Rows are points. To make a cloud, some directions were put in groups of two or more. Within a group, all points are equally far from the middle, so they leave a hole (a ring in 2 directions, a hollow ball in 3). The other directions are filled evenly. Then the cloud was stretched, turned, moved and blurred a little. How many holes are there, and how many directions does each take, smallest first?

Cloud (20 x 3)
[[-0.8  2.0  5.1]
 [-3.3 -1.2 -5.1]
 [-0.7  4.9 -4.2]
 [ 1.6 -0.5 -6.1]
 [-3.2  1.3  4.4]
 [-2.0 -4.5 -4.9]
 [ 0.3  2.1 -5.3]
 [ 5.0  1.7 -1.8]
 [ 4.6  2.3  1.3]
 [ 3.1  2.5  3.5]
 [-4.0 -0.7  2.6]
 [-0.7 -1.3  4.0]
 [-0.2  2.7 -5.2]
 [ 4.1  1.8 -3.0]
 [-1.7 -1.0 -6.0]
 [ 2.4  0.3 -5.4]
 [ 5.8  0.5 -1.9]
 [ 2.0  1.5  4.5]
 [-0.7 -0.6  4.3]
 [-5.3  2.2 -4.6]]
Holes: 1 (2)

Cloud (32 x 4)
[[-0.8  3.6 -1.5  5.9]
 [ 0.1  7.8 -0.6 -1.3]
 [-2.9  0.1 -0.5  2.2]
 [ 4.6  1.5 -3.2 -1.4]
 [ 1.7 -1.0  5.4 -4.3]
 [-1.7  4.4  1.3 -2.7]
 [-2.4  2.0 -1.5  3.2]
 [-0.5  1.1 -4.1  7.5]
 [ 4.1 -2.7  3.6 -3.9]
 [ 4.3 -1.5 -1.7 -0.8]
 [ 5.0 -0.4  3.0  0.1]
 [ 6.2 -5.0  3.5  1.7]
 [ 1.3 -0.4  5.1 -1.5]
 [ 1.0  0.3  4.8 -4.1]
 [-2.5  3.9  1.6 -2.8]
 [ 5.2 -4.4  0.4  1.3]
 [ 4.2 -6.8  0.2  2.8]
 [-2.9 -3.3  0.0  1.6]
 [ 2.8 -3.8 -0.1 -4.2]
 [ 1.5 -6.6 -0.9  3.7]
 [ 5.1 -5.7  2.5 -0.2]
 [ 4.6 -4.3  1.9 -2.3]
 [-3.7 -0.3 -1.4 -0.6]
 [ 3.8 -2.3  4.6 -3.3]
 [ 1.8 -0.4  5.0 -5.8]
 [ 3.5 -3.5  3.6 -6.0]
 [-0.1 -6.4 -0.5  6.5]
 [ 4.4 -1.3  3.6 -1.3]
 [-2.7  3.8 -0.5  0.2]
 [ 0.9  0.3  4.5 -1.7]
 [-2.0  5.7  0.9 -4.0]
 [-1.3 -3.3 -2.0  1.8]]
Holes: 1 (2)

Cloud (30 x 4)
[[ 6.5 -3.1  0.0  2.8]
 [ 7.6  1.8  0.5 -1.2]
 [-3.9  2.2  3.9 -3.4]
 [-5.1  1.9  2.0  0.0]
 [ 1.8 -3.9  3.4 -2.2]
 [ 5.3  4.5 -1.6 -1.3]
 [ 2.9 -4.5  2.7  2.4]
 [ 4.0  5.4 -1.4  3.4]
 [-3.2  1.4 -0.3  2.2]
 [-2.0 -5.2 -2.4 -1.1]
 [ 1.4 -4.2  1.5  4.0]
 [-0.4  3.6  2.3 -1.2]
 [ 1.8  0.0  5.3 -3.1]
 [ 3.9 -1.1  1.5 -3.2]
 [ 0.9  4.1  2.2  0.2]
 [ 3.8  1.7  5.2 -1.1]
 [ 4.8 -1.5 -3.6  5.9]
 [-2.3 -3.7 -0.2  2.7]
 [-3.6  0.1 -6.7  0.1]
 [-1.4  2.9  5.0  4.0]
 [-0.8  3.4  4.3  1.0]
 [ 3.0  5.1 -0.7  2.6]
 [ 2.3 -3.4 -2.7 -4.8]
 [ 3.4  3.9 -1.0 -2.5]
 [ 3.5 -3.5 -5.0  1.0]
 [ 1.5  3.9  4.0  0.9]
 [ 4.6 -3.8  6.2  2.0]
 [ 4.2 -1.2 -4.4  5.6]
 [-5.7  1.8  2.0 -1.1]
 [ 0.8 -4.4 -5.7 -3.5]]
Holes: 1 (2)

Cloud (53 x 6)
[[ 4.1 -5.1  3.1  1.9 -3.6  0.2]
 [-3.2  3.6 -4.6  0.3 -3.4  1.2]
 [-1.5 -0.4 -0.4 -4.5  0.0  4.8]
 [ 7.3  0.9  4.8  0.8  1.8 -1.2]
 [ 2.2 -2.4  0.9 -2.2  3.5 -3.5]
 [-2.7  1.1  1.0  5.2 -2.0 -1.1]
 [ 2.9  0.5  2.8 -3.9 -5.1  0.2]
 [-1.8  0.2 -2.6 -1.4  2.1 -4.6]
 [-0.2 -2.9  6.6 -2.4 -1.8 -2.2]
 [-5.1 -1.7 -5.3 -0.7 -3.0 -0.2]
 [ 0.1 -5.0 -3.4 -1.2 -1.0  2.0]
 [ 4.4  1.3 -5.6  4.1 -3.5 -3.6]
 [ 8.0  0.7  2.3 -0.7  2.8 -1.9]
 [ 4.6  3.5 -2.6  6.9 -0.8  1.5]
 [ 3.2 -1.7 -0.9  2.1 -1.3 -7.5]
 [-2.7 -0.7 -0.7  0.0 -7.9 -4.0]
 [-2.2  3.3 -5.4  0.3  0.0 -1.5]
 [-0.9 -4.9 -1.3 -5.3 -4.0 -2.0]
 [ 8.6  4.4 -0.7  0.9  1.6 -3.8]
 [ 6.7  0.0 -3.0 -2.0 -2.2  0.2]
 [ 6.5  5.3  1.1  4.4  1.4 -3.6]
 [-3.2 -3.6  1.1  4.5 -3.9  0.7]
 [-4.0  0.9  2.4 -1.1 -2.6 -4.8]
 [ 3.2  2.4 -4.2  7.2 -1.6 -0.2]
 [ 5.1  4.9  0.5  5.5  1.5  0.3]
 [ 4.9 -0.6 -2.3 -4.2 -2.9  0.3]
 [ 7.3  1.4 -1.5 -3.1 -0.6 -2.0]
 [ 7.9  2.5 -3.5  3.9 -3.0 -2.5]
 [ 6.1  1.7 -2.8  5.4 -3.7 -4.8]
 [-5.9  0.8 -0.8 -2.1 -1.3 -2.4]
 [ 2.9 -2.0  1.2 -0.4  4.3  0.2]
 [ 1.3  2.4 -0.7  1.8 -7.8 -0.3]
 [-0.7 -4.8 -3.5 -2.4 -1.6  2.5]
 [ 0.2  0.2 -2.4  6.8 -0.6 -1.3]
 [ 7.4  0.9 -3.3 -1.0 -2.2 -0.4]
 [ 1.2 -1.1 -0.2  0.6  2.7 -5.8]
 [-6.3  0.1 -2.8 -1.4 -1.7 -0.8]
 [-0.4  3.0 -0.1 -0.1 -3.1  5.1]
 [ 8.8  0.2  2.0 -0.4  1.2 -2.3]
 [ 1.1 -5.1 -1.2  4.2 -2.9 -1.2]
 [ 7.5  5.2  1.0  3.6  1.8 -3.3]
 [ 2.7  4.3  0.1 -3.8 -3.5 -2.4]
 [ 1.3 -0.3 -3.3 -3.1 -3.4  4.7]
 [-3.2 -2.1 -5.9 -0.5 -4.7 -1.7]
 [-2.2  2.7 -0.1  5.2 -3.4  0.4]
 [ 7.5 -1.0  2.9  2.2 -3.6  0.4]
 [-0.7 -3.7  2.8  3.3  0.4  1.7]
 [ 2.2 -0.5  0.5 -5.6  2.9 -0.6]
 [ 2.5  3.6 -2.8  6.3  1.1 -1.6]
 [ 2.9 -1.2  1.7  3.2 -1.1 -7.4]
 [-4.4 -2.1 -0.3  3.7 -6.3  0.1]
 [ 3.0 -1.4  0.2 -1.0  4.2  1.4]
 [-1.7 -2.5  2.5  0.9 -6.5 -4.9]]
Holes: 3 (2, 2, 2)

Cloud (54 x 6)
[[-1.8  3.9 -5.2  2.4  2.0 -4.1]
 [ 2.7  3.8  3.8  1.8 -4.2  0.3]
 [ 5.7  5.4  0.6  2.2 -2.7  1.2]
 [ 2.5 -2.4 -3.3 -3.5 -6.3  1.2]
 [ 1.4  5.1  0.8  4.1  2.7 -5.6]
 [ 5.5  4.4  2.4  0.8 -5.1 -1.2]
 [ 4.1 -0.4 -3.1  1.2 -7.5  1.6]
 [-8.0 -2.5 -2.4  3.0  1.1  2.4]
 [-3.7  5.5  0.6  4.0 -0.1 -1.8]
 [-1.8  0.3  1.1  2.6  2.3  6.4]
 [ 0.0  0.9  3.2  5.6 -0.4 -2.1]
 [ 3.0  2.7 -1.1  4.4 -5.4 -3.0]
 [ 0.4  6.1 -2.4  3.1  2.9 -0.1]
 [ 4.6  6.7 -1.3  2.3  1.3 -1.7]
 [-5.5  2.7  2.1  0.0  0.9 -0.7]
 [ 1.4  1.2  3.9 -4.0 -0.6  3.3]
 [-0.5 -2.9  2.2  5.5  3.6  0.9]
 [ 6.4 -3.4 -2.3 -0.5 -3.0  2.2]
 [-3.6 -0.1 -1.5 -0.2  2.5  6.4]
 [ 0.1 -2.0 -4.3 -2.6 -6.1  1.8]
 [ 5.2 -2.6 -1.4 -3.2 -5.9  1.1]
 [-3.3  2.7  3.0  4.2  3.8 -1.6]
 [ 2.2 -5.7 -1.6  2.5  0.9  3.6]
 [ 2.7  2.3 -4.6 -0.3 -6.9 -0.3]
 [-0.4  0.9 -5.0  7.7  0.1 -1.4]
 [-3.5 -4.8 -1.8 -1.4 -0.7 -0.4]
 [ 2.5 -4.8 -5.0  0.5 -0.2  2.6]
 [ 3.5  0.4 -6.0 -0.8 -4.8  2.8]
 [-1.6  3.2 -2.1 -3.3 -3.1 -2.2]
 [ 3.4  4.6 -4.5 -0.1 -6.0  0.7]
 [-4.5 -4.8  1.7  0.0  2.0  0.3]
 [-0.9  2.2  0.2 -2.1  3.7  2.4]
 [-1.7 -5.5 -2.3  2.3 -3.1  0.4]
 [ 0.4  3.2 -2.4  0.0  0.9 -6.6]
 [ 5.5  3.5 -4.4  3.9  0.7 -4.3]
 [-2.2 -0.4 -3.4  3.0  0.0  7.0]
 [-4.6  4.8 -1.6  5.3  1.9 -1.7]
 [ 1.7  0.0 -7.1  3.2  0.6 -2.1]
 [-5.4  3.0  2.8  2.2  0.4  0.4]
 [ 0.3  0.5 -4.3  3.5 -5.8 -1.2]
 [-0.9 -6.7 -1.7  2.0  2.7  2.2]
 [-1.5  1.9 -4.4  0.1 -5.8  3.2]
 [ 5.5  0.5  0.6  4.2  0.4  1.0]
 [ 4.5  4.2 -4.2  1.3 -5.6  1.4]
 [-4.4  0.5 -0.5  7.1 -1.7  1.5]
 [ 6.2  5.4  2.1 -1.8 -3.8 -1.2]
 [ 3.0 -4.2 -1.0  2.3  2.0 -2.2]
 [-1.6 -1.3 -2.8  8.3  1.5  1.8]
 [ 3.2 -2.9  0.5 -2.6  2.4  1.1]
 [ 0.6  2.8  0.3 -1.0  5.0 -1.6]
 [-2.9 -5.0 -2.7 -0.2  3.3  0.0]
 [-0.6 -2.9 -5.0  0.9 -1.3  6.4]
 [ 6.0  2.0 -0.5  4.2 -1.3  1.5]
 [ 5.9  5.3 -0.9 -1.4 -5.9 -2.9]]
Holes: 2 (2, 4)
